Each row is a point. The ring and each string are closed loops that go straight from each point to the next, and from the last back to the first. Before rounding, they use only three directions, however many columns there are. How many times does the string pass through the ring? Passing back the other way cancels.
In the rows, zero is written as 128.

Ring (9 x 3):
[[111 171 160]
 [ 88 167 146]
 [ 70 145 121]
 [ 78 100 107]
 [ 99  81 109]
 [130  80 113]
 [156 102 118]
 [163 131 131]
 [146 160 155]]
String:
[[174 188 150]
 [170 156 162]
 [143 128 158]
 [125 126 136]
 [149 132 113]
 [184 123  99]
 [185 103 116]
 [150  95 152]
 [124 110 151]
 [136 127 108]
 [184 121  83]
 [193 119 101]
 [161 112 153]
 [141 118 160]
 [135 137 124]
 [145 154 114]
 [159 177 126]
 [156 188 174]
 [128 159 198]
 [116 137 157]
 [117 149 141]
 [117 150 128]
 [118 189 134]
 [115 193 172]
 [114 163 186]
 [118 147 165]
 [121 142 128]
 [140 167 133]]
Times through: 5
String:
[[138 135 123]
 [141 132 159]
 [144 145 176]
 [147 177 173]
 [130 182 145]
 [115 191 150]
 [ 91 185 175]
 [ 83 151 179]
 [100 133 145]
 [ 95 135 134]
 [ 79 122 150]
 [ 47 120 113]
 [ 57 109  86]
 [ 85 112  74]
 [102 109 105]
 [107 102 139]
 [112  62 127]
 [135  54 110]
 [131  83 144]
 [127 114 130]
 [149 128  95]
 [172 133 103]]
Times through: 1

Ring (8 x 8):
[[177 164  74 129 148 126 147  91]
 [180 125 127 117 125 105 179 114]
 [171 112 179 109  98 118 181 142]
 [154 121 199 104  86 148 156 163]
 [142 107 183  93 101 151 137 175]
 [142 102 140  91 128 141 128 164]
 [150 130  94 105 148 142 119 134]
 [168 174  58 128 157 142 124  94]]
String (15 x 8):
[[161 112 123 103 133 122 150 137]
 [157 176  89 125 139 162 114 113]
 [147 183  66 122 153 176  88 116]
 [135 101 113  87 145 145 109 164]
 [131 123 150  93 118 171 104 173]
 [145 155 151 112 108 173 118 149]
 [155 127 148 106 115 142 143 145]
 [154  85 170  90 112 120 161 165]
 [144  61 209  77  96 124 162 194]
 [130  88 214  81  88 159 133 202]
 [133 153 158 105 107 188 100 165]
 [141 140 126 104 127 165 109 151]
 [141 154  83 109 150 167  93 134]
 [150 130  59 104 169 136 109 125]
 [160  88 103  94 151 105 151 139]]
Times through: 0

Ring:
[[200 153 165 145 118 162 107 103 108 142 133 110 161 131]
 [208 172 152 140 142 177  96 105 138 137 129 124 148 133]
 [176 183 146 113 168 157 105 116 160 128 142 139 142 130]
 [120 171 135  94 182 125 131 124 165 126 159 140 139 129]
 [ 59 129 117 104 174 100 165 120 147 136 170 118 138 133]
 [ 43 105 116 116 157  91 178 115 126 144 172 103 144 135]
 [ 62 100 139 120 132  86 176 114  97 146 172  94 159 130]
 [102 114 163 119 117  93 160 114  84 144 166  97 169 125]
 [173 141 174 134 111 135 124 108  91 143 145 104 169 126]]
String (27 x 14):
[[174 193 171  87 164 133 108 127 148 121 154 146 153 120]
 [138 157 152 108 153 125 130 118 133 132 155 125 152 127]
 [147 188 165  78 172 117 121 131 151 119 162 147 151 120]
 [135 204 160  58 196 111 120 139 174 111 168 162 144 118]
 [114 206 174  34 198  82 131 148 167 106 183 166 151 110]
 [118 154 149 100 159 113 139 122 135 131 162 126 151 126]
 [109 132 126 128 154 130 144 110 136 141 153 112 143 136]
 [ 64 104  85 149 165 134 164 101 149 151 151  99 127 148]
 [ 57  99  90 147 160 126 169 102 141 151 155  96 131 146]
 [ 90 103 101 157 146 140 156  98 131 153 146  94 136 146]
 [ 66  90  95 157 145 128 169  98 126 156 152  88 136 147]
 [ 12  73 104 134 143  82 198 108 109 154 174  83 145 140]
 [ 14  90 145  96 136  45 201 124  89 143 192  94 164 124]
 [ 70 125 172  83 135  60 172 129  92 134 185 110 171 117]
 [113 140 162 103 140 100 147 121 111 135 166 115 161 123]
 [120 123 131 140 137 134 144 105 119 146 149 102 149 137]
 [114  96 134 160 111 130 154  97  90 156 147  82 157 139]
 [129  98 126 173 112 148 145  92  97 159 138  81 152 143]
 [137 122 138 148 127 141 138 102 110 148 144  99 153 136]
 [139 126 134 149 131 145 135 102 116 148 142 101 150 137]
 [175 119 134 179 112 174 121  89 105 156 126  90 152 143]
 [223 135 147 186 102 196  99  86 102 155 114  93 156 141]
 [167 130 128 167 129 172 121  94 123 151 129 100 145 142]
 [158 140 136 147 137 157 123 102 126 145 138 109 147 137]
 [188 139 120 176 135 194 107  90 136 151 119 104 139 146]
 [244 190 149 147 148 204  75 101 154 135 117 133 142 136]
 [225 208 165 109 163 174  81 117 160 123 133 149 147 126]]
Times through: 2

Ring (8 x 14):
[[158 160 148 148 138 107  96  86 115 142 136 166 128 120]
 [160 147 141 153 169 115 125 108 131 162 141 195 156 116]
 [150 129 125 148 188 131 157 137 151 170 143 201 176 114]
 [121 115 100 110 162 149 175 163 166 159 136 165 170 123]
 [105 118  93  88 125 155 162 158 159 133 129 119 142 130]
 [113 134 107 108 104 154 130 128 135  93 128  77 106 124]
 [129 148 124 131 104 145 107 104 117  82 129  75  92 118]
 [148 163 144 145 112 120  85  80 105 103 132 111  97 118]]
String, 32 rows:
[[131 159 132 118  87 126  86  88 109  94 127  86  86 127]
 [153 172 153 162 100 124  66  61  88  70 131  77  71 112]
 [167 168 158 186 132 124  78  65  93  83 137 105  90 103]
 [167 167 157 177 136 116  81  69  98 104 137 130 103 108]
 [174 177 167 171 130  97  66  56  92 123 137 154 105 114]
 [168 157 151 179 160 120 104  87 112 124 141 156 127 106]
 [153 148 138 155 152 126 118 104 124 130 138 152 133 113]
 [133 148 127 108 119 118 114 111 131 147 131 151 131 132]
 [148 159 141 120 124 102  98  94 121 158 132 173 132 131]
 [170 168 159 157 146  94  87  75 109 156 138 190 133 120]
 [181 170 167 184 160  98  84  67 102 142 142 185 129 109]
 [171 160 155 181 159 116  99  82 109 125 141 159 126 106]
 [156 153 142 160 146 124 108  95 117 121 138 143 123 112]
 [132 147 126 112 118 123 115 111 130 137 131 139 125 129]
 [133 149 128 114 114 123 110 107 126 131 130 133 120 128]
 [131 160 132 105  88 116  88  91 114 119 126 113  99 133]
 [134 161 135 128  89 129  84  84 105  85 127  78  81 123]
 [121 148 120  92  93 125 108 111 128 127 126 116 111 136]
 [128 142 120 116 118 136 122 118 131 120 131 118 120 125]
 [110 143 110  83  86 136 115 120 133 116 124  96 106 137]
 [ 99 133  98  82  82 156 128 134 138  91 123  60  98 133]
 [ 97 119  88 100 103 179 153 152 147  73 127  43 103 121]
 [111 121  98 116 127 169 155 148 147  94 131  80 121 117]
 [126 128 110 130 140 155 146 136 142 111 134 111 130 115]
 [115 136 109  89 108 135 130 131 142 135 128 125 127 135]
 [ 95 128  92  61  87 147 141 147 151 125 123  96 120 142]
 [ 88 120  84  67  87 166 151 156 153 100 123  64 111 135]
 [105 121  94 111 113 176 152 148 145  78 129  55 108 117]
 [122 131 110 130 126 160 138 131 136  90 132  83 113 114]
 [126 139 117 117 120 140 126 121 133 116 131 114 120 123]
 [118 146 116  89  94 128 113 116 131 127 126 114 113 136]
 [124 156 126 117  79 138  89  92 109  75 125  58  75 124]]
Times through: 4
String:
[[123 138 115 103 117 134 129 126 138 133 130 128 128 130]
 [130 131 114 142 140 158 141 129 136  97 135  98 121 110]
 [129 133 115 148 132 164 134 124 129  76 134  73 106 107]
 [134 139 122 136 134 143 128 119 131 111 134 115 122 116]
 [123 148 121 105  98 132 109 109 125 112 127 102 106 130]
 [130 160 132 125  83 134  83  85 104  75 126  64  74 122]
 [153 164 148 177 115 139  80  71  93  56 134  64  73 103]
 [156 170 153 168 108 124  69  63  90  74 133  84  76 110]
 [146 171 148 127  92 107  70  70 100 112 128 116  91 128]
 [139 152 132 124 120 121 107 102 123 131 132 138 120 125]
 [145 163 142 120 110 105  88  87 115 141 130 151 116 131]
 [167 175 162 145 125  86  71  64 102 153 134 182 121 126]
 [178 163 161 178 167 101  96  78 111 153 142 196 141 111]
 [168 146 145 180 182 124 125 104 125 142 144 181 150 104]
 [147 142 131 139 153 125 128 116 134 148 137 168 146 119]
 [147 137 128 148 162 133 137 122 137 140 139 161 147 114]
 [166 128 133 186 216 138 162 133 147 160 149 205 180  99]
 [168 114 126 191 249 144 191 156 164 184 154 239 212  95]
 [132 126 112 110 162 129 159 148 159 180 137 195 175 128]
 [129 113 103 114 181 142 183 167 172 184 139 201 190 123]
 [131  98  95 142 213 166 211 186 181 167 145 189 200 108]
 [129 109 101 138 184 163 186 166 165 143 141 156 172 110]
 [108  98  82 104 169 173 203 189 181 148 137 145 176 120]
 [ 90 103  75  66 129 167 189 186 179 145 129 123 158 135]
 [109 110  90 112 145 173 177 167 162 114 134 104 143 117]
 [125 128 110 125 139 152 146 137 143 117 134 116 132 117]]
Times through: 1

Ring:
[[140 116 119 175  99 127 121 142 143 108 124 123 188 155]
 [106 107 120 182 104 134 104 148 146 150 145 119 199 176]
 [ 78 110 124 169 112 138 101 146 136 174 158 118 183 180]
 [ 77 130 127 125 120 133 121 129 106 159 159 118 125 151]
 [ 96 146 128  97 123 128 142 116  87 128 148 121  87 123]
 [113 158 131  81 124 125 158 107  78 101 134 124  63 104]
 [124 161 134  90 123 128 161 108  85  88 119 128  72 105]
 [138 149 130 120 115 129 152 118 107  85 111 129 111 119]
 [149 132 124 152 104 127 138 130 128  87 112 127 155 135]]
String:
[[ 78 147 130  89 127 130 139 115  81 144 159 119  77 126]
 [102 148 124  81 122 120 147 110  76 118 156 118  69 109]
 [139 139 119 113 109 117 145 119  99  90 136 120 109 114]
 [ 88 134 130 130 120 136 126 128 110 146 145 122 129 149]
 [ 32 125 136 140 129 150 104 138 115 210 170 119 142 182]
 [ 13 108 133 166 127 154  83 150 131 241 184 116 178 208]
 [ 98 108 118 168 106 130 105 145 135 156 157 116 184 170]
 [ 91  96 118 196 102 136  90 156 155 173 158 116 220 192]
 [ 78 104 126 192 109 144  94 154 152 181 150 120 211 196]
 [ 96 119 127 167 111 139 113 142 136 150 139 123 177 170]
 [ 93 122 129 164 114 141 115 140 134 152 137 124 171 170]
 [139 114 121 185  99 131 118 145 150 111 119 125 199 162]
 [176 116 115 184  91 121 129 141 150  73 106 125 198 144]
 [188 125 113 159  91 112 142 131 133  53 108 124 167 121]
 [139 129 122 147 105 125 134 131 124  99 125 123 151 137]
 [ 91 120 130 171 113 143 112 143 139 155 135 124 179 175]
 [128 103 119 202  97 133 105 153 161 131 129 122 223 179]
 [126  96 115 207  94 130  98 156 163 138 138 119 232 183]
 [ 49 104 131 192 116 152  86 156 151 209 159 120 210 209]
 [ 79 125 130 150 118 141 115 137 124 163 147 122 154 167]
 [ 22 107 132 173 124 154  84 152 137 234 178 117 187 209]
 [ 68 115 122 143 116 133 106 138 117 179 173 114 152 167]
 [110 131 120 119 113 122 131 124 102 125 152 117 119 131]
 [106 135 127 126 116 130 133 126 108 126 140 122 124 138]
 [ 68 138 133 119 126 140 126 126 102 162 153 122 114 151]]
Times through: 3

Ring (7 x 14):
[[124 137 117 107 118 139 120 129 141 127 136 132 131 120]
 [113 125  98  92  93 145 125 127 195 138 121 106 143 122]
 [113 121  94  90  95 142 131 126 199 143 120 100 140 128]
 [124 127 108 103 127 129 136 127 147 139 134 117 122 134]
 [133 135 122 115 150 122 136 128 103 132 147 136 111 135]
 [142 147 138 128 168 119 129 130  60 121 158 160 104 130]
 [136 146 133 122 148 129 122 130  87 120 151 154 116 123]]
String:
[[126 121 107 101 128 128 133 123 143 139 139 114 119 141]
 [123 122 106  98 116 134 128 124 157 137 135 113 127 135]
 [124 132 111 106 126 131 134 129 145 136 133 123 125 128]
 [120 135 108 105 123 131 140 131 156 140 126 120 128 124]
 [103 110  78  75  70 149 132 124 249 152 107  77 151 129]
 [104 107  79  73  65 153 122 121 247 147 112  77 153 130]
 [116 121  98  91  96 143 123 124 188 138 127 105 139 128]
 [120 132 108 102 115 137 130 129 160 135 129 120 132 124]
 [121 138 111 106 119 135 134 131 154 135 128 125 131 120]
 [109 127  95  90  88 147 129 129 209 141 114 103 147 118]
 [123 137 113 108 125 133 132 130 144 134 132 128 127 123]
 [119 127 105  98 108 139 126 126 169 136 130 114 134 127]
 [105 108  82  75  68 152 121 121 239 145 114  81 152 129]
 [106 112  83  79  75 148 129 124 235 148 112  84 149 128]
 [112 122  93  91  98 140 136 128 200 146 117  99 139 127]
 [124 137 113 109 130 130 138 131 142 137 131 126 124 125]
 [126 137 116 111 134 129 134 130 130 134 136 131 122 126]
 [127 137 116 112 141 125 141 131 126 137 136 130 117 130]
 [131 131 117 111 148 121 140 127 114 137 143 128 110 139]
 [134 129 120 111 147 122 132 124 105 133 150 131 109 141]
 [133 132 121 112 144 125 129 126 107 130 148 134 113 135]
 [133 141 125 117 148 125 133 130 102 129 145 142 114 129]
 [139 147 134 127 166 118 137 132  73 126 151 154 106 129]
 [147 147 142 133 183 112 134 129  40 122 164 163  95 135]
 [143 136 133 122 165 119 126 125  66 124 162 149 101 140]
 [133 134 122 113 142 127 127 126 107 129 148 136 115 133]
 [130 138 121 114 141 127 131 129 114 130 143 137 117 129]
 [137 146 131 125 165 117 141 132  80 130 148 150 106 129]
 [135 133 121 115 155 118 140 127  99 135 148 133 106 140]]
Times through: 3

Ring, 7 rows:
[[121 105 123 103 140 144 118 156 131 125  86 109 166 125]
 [143 112 124  96 134 144 117 174 141 133  97 134 163 107]
 [166 129 136 122 112 142 119 157 157 151 140 173 127 101]
 [156 137 147 161  99 139 123 114 158 158 169 179  92 120]
 [119 135 153 191  99 137 127  64 146 151 172 150  73 153]
 [ 85 118 144 175 120 138 127  63 127 131 132 102 102 170]
 [ 87 108 134 147 133 141 124  95 123 123 104  90 133 160]]
String:
[[ 94 138 162 227  93 134 132  15 140 150 189 137  45 181]
 [147 128 152 202  96 137 120  83 150 156 175 164  82 149]
 [128 126 142 156 112 140 123 106 144 144 143 143 108 137]
 [112 135 145 146 111 140 129  93 145 143 148 141  96 135]
 [152 147 155 177  89 138 127  90 162 164 191 189  67 125]
 [187 139 154 195  84 137 118 110 167 171 198 208  75 121]
 [164 128 146 177  99 139 118 115 155 157 167 175  98 129]
 [124 129 142 150 113 140 125 104 145 144 144 143 105 135]
 [115 142 153 171 100 138 131  70 149 151 171 153  72 142]
 [124 143 163 223  85 135 129  38 152 160 201 166  45 163]
 [131 125 152 207 100 137 122  69 144 151 170 148  81 160]
 [122 119 147 194 108 138 121  78 138 144 152 134  96 161]
 [ 70 115 148 202 118 137 128  35 121 129 137  88  90 192]
 [ 55 113 139 158 132 139 130  57 117 119 109  72 113 179]
 [ 82 119 136 133 130 141 129  93 128 126 111  98 123 151]
 [128 113 136 151 122 141 119 119 137 137 124 128 129 140]
 [111  99 128 141 137 142 117 126 125 124  93  97 154 150]
 [ 81  96 123 118 149 143 121 121 115 112  71  69 164 155]
 [ 62 107 127 110 147 143 128 104 116 111  77  66 150 155]
 [106 116 135 138 127 141 124 110 133 131 115 113 129 143]
 [119 110 136 157 124 140 119 110 133 134 120 118 129 149]
 [ 98 106 139 180 125 139 120  80 124 129 120  98 120 172]
 [ 53 120 148 187 122 137 133  29 119 125 132  80  88 190]
 [ 61 132 151 177 114 137 136  32 129 133 147 101  75 176]]
Times through: 0
